Rows are points. Two turns around zero, p and q, are shown by what they do to some points. Where does a point land after both, in the order given? Backwards means that the second turn is done in reverse. Each puzzle has new turns, and all numbers are rounded.

Turn p:
[29.0  4.2] -> [20.4 21.0]
[-25.9   3.4] -> [-22.6 -13.1]
[ 5.0 21.4] -> [-9.1 20.0]
[-1.6  1.0] -> [-1.9 -0.2]
[ -6.5 -30.1] -> [ 13.2 -27.8]
Turn q:
[32.9 -6.2] -> [33.4 -2.1]
[-17.7  -4.0] -> [-17.1  -6.2]
[-15.2  10.2] -> [-16.3   8.2]
Where do these land?
p, then q backwards: [  5.9 -25.0] -> [ 17.8 -18.5]
p, then q: [17.0 -2.3] -> [13.7 10.3]
p, then q: [-31.0  10.1] -> [-29.1 -14.6]
p, then q: [ 8.1 17.2] -> [-6.3 17.9]

Turn p:
[ 19.4 -59.9 -30.2   1.1] -> [ -9.0 -60.4 -32.4 -10.0]
[-6.4 11.8  4.3  0.6] -> [-1.0 12.9  5.4  1.5]
[-13.7  -1.1  10.9  -2.6] -> [-10.0   2.2  13.4   5.5]
[18.5 15.3 16.6  2.2] -> [25.2  8.7  6.1 10.3]
[  8.0   8.3  -3.8 -17.5] -> [ 11.5   1.6   6.6 -16.6]
[ -0.5   7.9 -13.7  12.0] -> [ -2.5  10.5 -16.6  -1.5]
[-25.4  17.8  15.9   4.1] -> [-14.2  24.6  17.5  10.8]
Turn q:
[ 16.0 -10.6  13.1   1.1] -> [ 10.8 -19.3   4.0   6.0]
[ 12.6 -23.6 -13.0  -9.3] -> [  3.4 -20.2 -20.1 -12.1]
[  1.7 -15.7  -1.5  13.9] -> [ -9.3 -13.5  -8.2  10.4]
[16.7 56.7  7.4  3.5] -> [35.6 41.2 15.7 18.7]
[-15.5  -9.9   6.1 -10.5] -> [-12.8  -5.8   9.4 -14.1]
[-31.4   3.2 -12.1   1.3] -> [-27.5  17.6  -0.8  -8.8]
Where do these land?
p, then q backwards: [18.6  3.4 19.1 12.6] -> [23.0 11.4  7.3 13.0]
q, then p: [-19.0 -15.9   0.1   8.6] -> [-25.3   0.7   6.8   1.7]
q, then p: [-10.7  45.2 -11.8 -23.6] -> [ 33.0  34.7  17.4 -16.0]
p, then q backwards: [  1.7 -21.9 -10.0  20.4] -> [  6.0 -21.9 -13.0  17.8]
q, then p: [  9.5 -10.7   2.6 -17.9] -> [  6.8 -19.1   5.5  -9.5]

Turn p:
[-14.0  26.1  21.6  23.4 -20.0 -23.6   7.8   9.7  -0.4] -> [  0.1  30.6  17.4  28.0  -6.1 -23.8 -16.6   7.0   7.2]
[ 24.3 -20.5 -17.0 -27.0  -6.6  15.6  19.4   0.7  -2.8] -> [ 11.1 -13.8  -3.5 -21.1 -21.1  24.5  29.0   6.4   1.7]
[ -2.7   7.3  -4.8  31.7  11.6  -3.6 -25.4 -19.6  33.5] -> [-13.1  -3.7 -24.4  23.6  18.0   6.9 -30.8 -22.0  15.7]
[ 12.5 -14.9  10.1   2.7 -17.2   5.1 -20.5  25.8  -6.6] -> [ -6.5 -25.4   9.0   4.1 -16.9  -3.7 -13.1  25.4  -6.5]
[  7.7 -26.4 -16.4  -5.5  20.4 -13.6  15.9  19.6 -23.0] -> [ 11.6 -19.8 -13.6  -8.8  -3.9 -24.9  35.9   8.9  -5.2]
[ -3.9 -17.9 -22.7   3.7   6.7  24.2  -8.6 -17.2 -20.6] -> [ -7.2  -7.8 -26.1 -11.3   3.2  13.5   7.9  -3.7 -33.1]
[-28.1   1.0   8.0 -21.6  20.5  10.4  13.5   2.4  15.5] -> [-14.7  10.1  12.8 -17.6  31.5   4.4  17.2   0.7  13.4]
[ 13.3   9.9  13.8 -17.7  -5.4 -14.3  -3.5 -24.5   6.4] -> [  8.5   1.0  20.1  -4.2 -10.2   7.0  -8.1 -30.0   7.0]
[  3.3  26.7   3.4 -27.4  -5.3  25.2 -18.7  36.5   6.0] -> [ 10.9  -4.3  18.5 -30.6  10.1  10.6 -26.9  37.6   9.9]
[ 19.6  -1.4  10.5  32.2  -9.3  -2.8  18.0 -13.8 -28.5] -> [ 19.8   6.4  -1.3  36.9 -16.4  -1.1  10.1  -4.3 -27.6]
[-32.1  10.1  -6.6   5.7   4.6 -22.5   2.2 -19.7  20.4] -> [-20.7  26.9  -9.0   1.2  12.0 -13.4  -4.5 -25.8  17.4]
Turn q:
[ -9.5   1.1  19.3  18.4  -7.9 -18.1   1.5 -20.0  -0.5] -> [  1.3  14.2  18.1  17.8 -23.0 -13.3   0.6  -5.5   3.3]
[  4.5   1.7 -22.0 -12.5  12.7  15.6 -11.1 -38.3  13.9] -> [  6.7  14.1  -7.2 -12.4  14.2   7.1  -9.1 -45.3  -4.4]
[ -6.6 -12.9 -21.3   6.6   3.5  14.0  11.9 -25.0  21.0] -> [ -0.5  -0.5  -4.1  11.8  11.7   9.4  12.1 -38.9   9.2]
[ 33.8  41.5  13.3  -4.5   0.6  17.8 -16.3  45.1 -12.4] -> [ 28.2   5.4 -18.2 -12.9  13.7  17.1 -25.3  57.4 -10.2]
[ 31.7  22.0  20.8 -25.4 -22.1  -1.6  10.6  42.6 -35.9] -> [ 11.4  -1.2   1.9 -27.7  -6.8  16.3  11.4  64.9 -26.8]
[ -6.4 -13.7  13.0  -0.1  16.0  -0.9   8.1   8.2 -26.4] -> [ -8.2 -18.3  18.1   3.7   6.5 -14.7   0.2  11.0 -18.9]
[-12.1  -2.0 -10.0  11.3   0.9 -42.9 -13.2   4.9   4.4] -> [-14.3   4.8 -18.2   3.0 -22.0 -34.7   0.7   1.3  13.2]
[-13.4  -5.9 -15.6  24.0 -18.0  -9.9 -18.0   1.4  -7.1] -> [-17.1  -3.4 -20.0  19.6 -25.5  -1.0  -8.8  -4.0  -1.0]
[ 4.5 -0.9 -1.0 11.0  4.4 -9.4 18.6  8.7  0.7] -> [ 5.8 -3.8 -2.4 11.3  3.6 -9.9 17.3  8.7  1.9]
[  3.4 -28.1   8.2 -12.2   3.8  15.7  -1.0  -8.0  20.9] -> [  7.1 -21.1  15.9 -12.3   4.7  10.6  -0.3 -21.7  16.6]
[-30.0  -2.7  -4.7 -16.8   6.3  19.8   8.9 -19.6  21.5] -> [-20.5   9.8  16.1  -2.1  23.1  13.2   1.0 -28.0  17.1]
Where do these land?
p, then q: [ 23.7   5.4  16.1  34.6  17.5   3.0   4.4  12.4 -21.6] -> [ 27.2 -25.3 -14.6  22.3 -10.8 -18.9   1.7  10.7 -17.8]
p, then q: [ 18.7  -6.7  19.7  32.7 -14.7  13.9  19.7   7.6 -37.8] -> [ 12.9 -16.4  -5.2  34.4 -17.2   4.0   8.7  35.0 -29.5]
q, then p: [  6.0 -11.9   1.4   0.8   1.8   7.9  -9.4  20.8 -12.7] -> [-11.9 -20.1  -4.9  -6.3  -5.4  -6.4   6.7  12.2  -7.4]
q, then p backwards: [-12.1 -21.1  22.9 -14.4  -1.7  -5.2 -26.4  -4.3  12.1] -> [  5.0   2.3   8.8 -26.8 -15.7 -18.2 -23.5   3.3  15.8]
q, then p backwards: [-16.6  12.7 -14.8  33.5   0.8  16.5 -30.6   0.7  33.0] -> [  9.2  20.3 -10.4  35.2  -2.9  -9.6 -14.0 -12.8  42.0]
q, then p: [ 20.5  -8.3 -26.8 -22.9  -9.8   2.1   0.1 -13.7   5.6] -> [  9.2   9.1  -4.4 -26.5  -8.1  22.7  18.3 -13.7  -7.7]
q, then p: [ -5.8  -2.6  -6.9  -5.0   1.0 -16.3   1.3 -19.8   4.1] -> [  1.0  19.0   5.3  -1.6  -6.0  -1.2  -0.2 -18.8   2.8]
p, then q: [-18.3  29.7   2.5 -65.5   9.1 -13.4  19.5 -19.2 -27.1] -> [ 19.4  42.7  41.4 -52.0   9.9  -3.4  13.1  10.4 -15.9]
p, then q backwards: [ -7.0  -2.2   1.5 -13.4   7.6  18.6   2.5   2.9  41.0] -> [-18.8   0.2  -1.6 -18.1  -8.4  21.9   5.1  17.7  27.6]
p, then q: [ 10.1  17.2 -10.5  -3.5 -17.2 -17.7   3.6   5.0   5.4] -> [ 11.1  14.2 -12.9 -10.4 -16.3  11.5  -0.6   3.6  13.7]
q, then p backwards: [-19.2 -12.1  -5.2  23.0   5.5  -9.2  15.3   7.4  -2.1] -> [ -4.0 -22.3  13.4  21.8   4.9 -13.5   5.3   6.4   5.6]
